Each point is reached from the start by the listed moves, each made once or not at all, plus a little noise. Say if it took an odd or an even number of moves. Then give how often each move was made.
In the rows, 128 means zero.

Moves:
(1): 167	118	149	123	140
(2): 150	196	131	141	147
(3): 106	148	203	133	141
Start: 143	139	115	136	130
Points:
185	127	135	129	140 -> odd (1, 0, 0)
123	159	188	138	140 -> odd (0, 0, 1)
138	134	115	141	129 -> even (0, 0, 0)

Moves:
(1): 162	138	127	127	128	122	152	124	124	122
(2): 113	164	130	125	121	142	131	140	118	123
(3): 124	121	159	125	124	139	129	137	134	113
(4): 129	136	134	181	127	132	122	131	139	132
(5): 129	140	134	132	185	116	110	128	125	127
(6): 142	122	117	125	130	168	117	131	136	131
(7): 108	114	117	133	146	136	176	137	124	130
(8): 133	122	119	124	129	120	128	162	130	130
(9): 120	141	122	115	145	115	133	130	180	138
Start: 93	149	129	124	130	137	128	123	113	128
Points:
99	155	125	122	186	118	106	157	112	130 -> even (0, 0, 0, 0, 1, 0, 0, 1, 0)
58	163	146	169	138	164	173	188	118	117 -> odd (0, 1, 1, 1, 0, 0, 1, 1, 0)
93	186	125	179	142	159	198	141	109	126 -> even (1, 1, 0, 1, 0, 0, 1, 0, 0)
109	169	113	159	205	148	99	165	185	145 -> odd (0, 0, 0, 1, 1, 1, 0, 1, 1)
69	145	138	108	221	126	164	178	165	124 -> odd (0, 0, 1, 0, 1, 0, 1, 1, 1)
102	181	144	122	193	190	175	149	107	108 -> even (1, 1, 1, 0, 1, 1, 1, 0, 0)

Moves:
(1): 142	137	124	130	143	138	148	122	118	120	137	128	117	128	112	114	122	120
(2): 131	150	114	131	129	116	130	126	116	134	120	114	146	151	129	134	137	122
(3): 132	120	171	146	115	128	135	129	120	107	124	122	138	148	132	135	132	131
(4): 129	130	124	162	147	127	119	121	143	135	139	130	123	132	149	115	125	136
(5): 97	131	156	114	147	119	116	110	115	120	118	98	100	112	121	116	139	140
(6): 130	142	126	134	121	150	117	132	128	131	121	122	115	141	115	122	118	134
(7): 106	126	98	144	115	148	147	125	130	143	93	131	130	124	123	111	146	118
(8): 135	125	132	136	126	129	138	172	144	133	102	127	105	121	122	151	133	131
(9): 123	137	140	121	136	136	122	133	166	115	132	142	139	133	93	113	149	117
(10): 145	122	137	115	123	134	115	103	134	150	111	135	132	125	129	122	128	142
(11): 135	116	140	125	147	126	131	161	118	156	138	104	141	129	143	104	139	124
(12): 118	143	136	131	144	149	124	131	114	139	122	141	143	125	123	140	124	125
(13): 141	111	100	126	146	144	113	128	127	111	118	115	138	132	122	131	152	126
(14): 116	116	115	119	155	125	129	117	129	132	118	151	125	157	123	131	120	125
(15): 122	133	123	114	131	139	148	129	138	122	113	128	129	134	143	120	119	141
(16): 121	113	131	134	133	155	135	114	138	145	150	112	124	125	133	152	154	133
(17): 140	137	141	111	117	129	124	120	120	127	117	144	102	159	150	129	157	125
(18): 132	140	116	138	122	124	121	129	111	121	130	141	127	130	121	122	139	158
Start: 126	137	147	120	106	147	128	164	117	121	123	124	131	123	121	146	132	108
Points:
134	134	55	165	167	204	135	99	113	159	87	130	140	175	111	122	204	138 -> odd (1, 1, 0, 1, 0, 0, 1, 0, 0, 1, 0, 0, 1, 1, 0, 1, 0, 1)
92	183	171	167	128	170	119	169	130	110	31	141	72	225	91	115	219	136 -> odd (0, 1, 1, 1, 1, 1, 1, 1, 1, 0, 0, 0, 0, 1, 0, 0, 1, 1)
122	142	178	154	96	216	140	112	165	132	79	159	123	180	141	110	230	159 -> odd (0, 0, 1, 1, 0, 0, 1, 0, 1, 1, 0, 0, 0, 0, 1, 1, 1, 1)
98	171	123	168	161	242	90	147	146	160	44	96	118	139	61	143	244	153 -> even (0, 1, 0, 1, 1, 1, 1, 1, 1, 1, 0, 1, 1, 0, 0, 1, 0, 1)
147	126	166	143	162	226	153	184	78	119	130	91	165	152	128	139	191	142 -> even (1, 0, 1, 0, 0, 0, 0, 0, 0, 0, 1, 1, 1, 0, 1, 1, 0, 1)
166	155	167	101	164	198	154	226	132	103	59	114	117	248	94	121	204	95 -> odd (1, 1, 1, 0, 0, 1, 0, 1, 1, 0, 1, 0, 1, 1, 1, 0, 1, 0)
114	195	149	110	166	178	103	109	56	147	80	131	114	170	71	125	136	150 -> even (1, 1, 0, 0, 1, 1, 0, 0, 0, 1, 0, 1, 0, 1, 0, 0, 0, 1)
66	147	150	130	119	190	127	132	136	125	106	107	111	108	75	120	217	137 -> odd (0, 0, 0, 0, 1, 0, 1, 0, 1, 0, 0, 0, 0, 0, 0, 1, 0, 1)
